Every row gives one point. Two turns around zero, p and q, are shown by what they do to some points. Write where each new point lands after one turn and then the other. Backwards means that the second turn is done in reverse. Each puzzle has new turns, and all numbers are rounded.

Turn p:
[1.88 0.99] => [1.51 1.50]
[-2.64  0.03] => [-2.53 -0.75]
[ 0.76 -1.03] => [ 1.03 -0.76]
Turn q:
[-1.13 -1.87] => [-1.70 -1.38]
[ 1.20 -1.15] => [ 0.74 -1.49]
[-0.68  1.18] => [-0.24  1.34]
[-1.91  1.55] => [-1.27  2.11]
[2.52 0.30] => [ 2.47 -0.57]
Where do these land?
p, then q backwards: [-0.87 -1.21] => [ 0.03 -1.49]
q, then p: [-0.53 -0.68] => [-0.56 -0.65]
q, then p backwards: [ 0.17 -2.70] => [-1.49 -2.26]
p, then q backwards: [0.32 2.56] => [-1.28  2.24]
p, then q: [0.91 2.04] => [1.00 2.00]

Turn p:
[-0.04 -1.22  1.30] => [ 0.16 -0.48  1.71]
[-0.04 -0.32 -0.65] => [ 0.32 -0.49 -0.43]
[-1.60  2.09 -2.13] => [-1.66 -0.10 -2.95]
[ 2.38 -1.77 -0.98] => [ 3.11 -0.30  0.09]
[-0.69  1.21  2.45] => [-1.91  1.36  1.57]
Turn q:
[-0.20 -1.63 -0.42] => [ 0.67 -1.48  0.49]
[-0.05 -0.27  0.88] => [-0.47  0.00  0.79]
[ 0.92 -0.58 -0.45] => [ 1.14 -0.03  0.31]
[-0.46  0.69 -2.04] => [ 0.65 -0.29 -2.09]
[3.25 2.08 1.51] => [0.73 3.90 1.20]
[-3.46 -0.30  0.52] => [-2.71 -2.12 -0.71]
Where do these land?
p, then q backwards: [-0.09  0.57  1.68] => [0.38 0.37 1.70]
q, then p: [ 2.26  0.80 -2.01] => [ 1.77  2.11 -1.49]
q, then p backwards: [-2.59 -0.09 -2.44] => [-1.76 -0.21 -3.09]
p, then q: [ 1.32 -0.68  1.60] => [-0.69  1.64  1.27]
q, then p: [-0.89 -0.59  1.17] => [-0.89 -0.83  1.01]

Turn p:
[-0.21  0.87 -1.98  1.86] => [-1.06 -0.19 -1.22  2.35]
[-0.27 -1.69  1.40  0.50] => [ 0.43 -1.87  0.40 -1.13]
[ 2.13 -0.24  3.61 -1.33] => [ 0.59 -0.02  3.81 -2.12]
[-1.47  1.79 -1.40 -0.49] => [-1.17  1.76 -1.73  0.29]
[-0.19 -0.72 -1.64 -0.54] => [ 1.20  0.33 -1.27  0.61]
Turn q:
[-1.62  0.19 -1.45 -1.36] => [-0.74 -0.96 -1.34 -1.84]
[-1.81  1.07  1.02 -0.20] => [-1.61  0.13  1.11 -1.29]
[4.01 0.48 0.46 2.48] => [0.91 1.49 0.17 4.43]
[-1.86 -0.64  0.11  0.51] => [-0.37 -1.47  1.00 -0.93]
[ 1.28 -1.11 -0.13 -1.43] => [ 1.81  0.80 -0.93 -0.38]
Where do these land?
q, then p: [ 1.62  1.80 -0.16  0.46] => [-1.97 -0.13 -0.96  1.14]
q, then p backwards: [ 0.11 -1.49 -0.01  1.70] => [ 1.55 -1.28 -0.07  1.03]
p, then q: [-0.70  1.40  3.23 -2.66] => [-1.09  2.90 -0.34 -3.20]
p, then q: [ 1.22 -0.68 -1.45  1.82] => [ 0.75 -1.40  1.12  1.89]
q, then p backwards: [ 1.48 -1.58 -1.69  0.57] => [ 0.23 -1.93 -1.96  0.51]
p, then q: [-2.85  0.87 -0.49 -2.13] => [-1.66  0.20 -3.07 -1.21]
p, then q backwards: [-0.88 -0.34  0.56  0.25] => [-0.88  0.02 -0.60 -0.35]
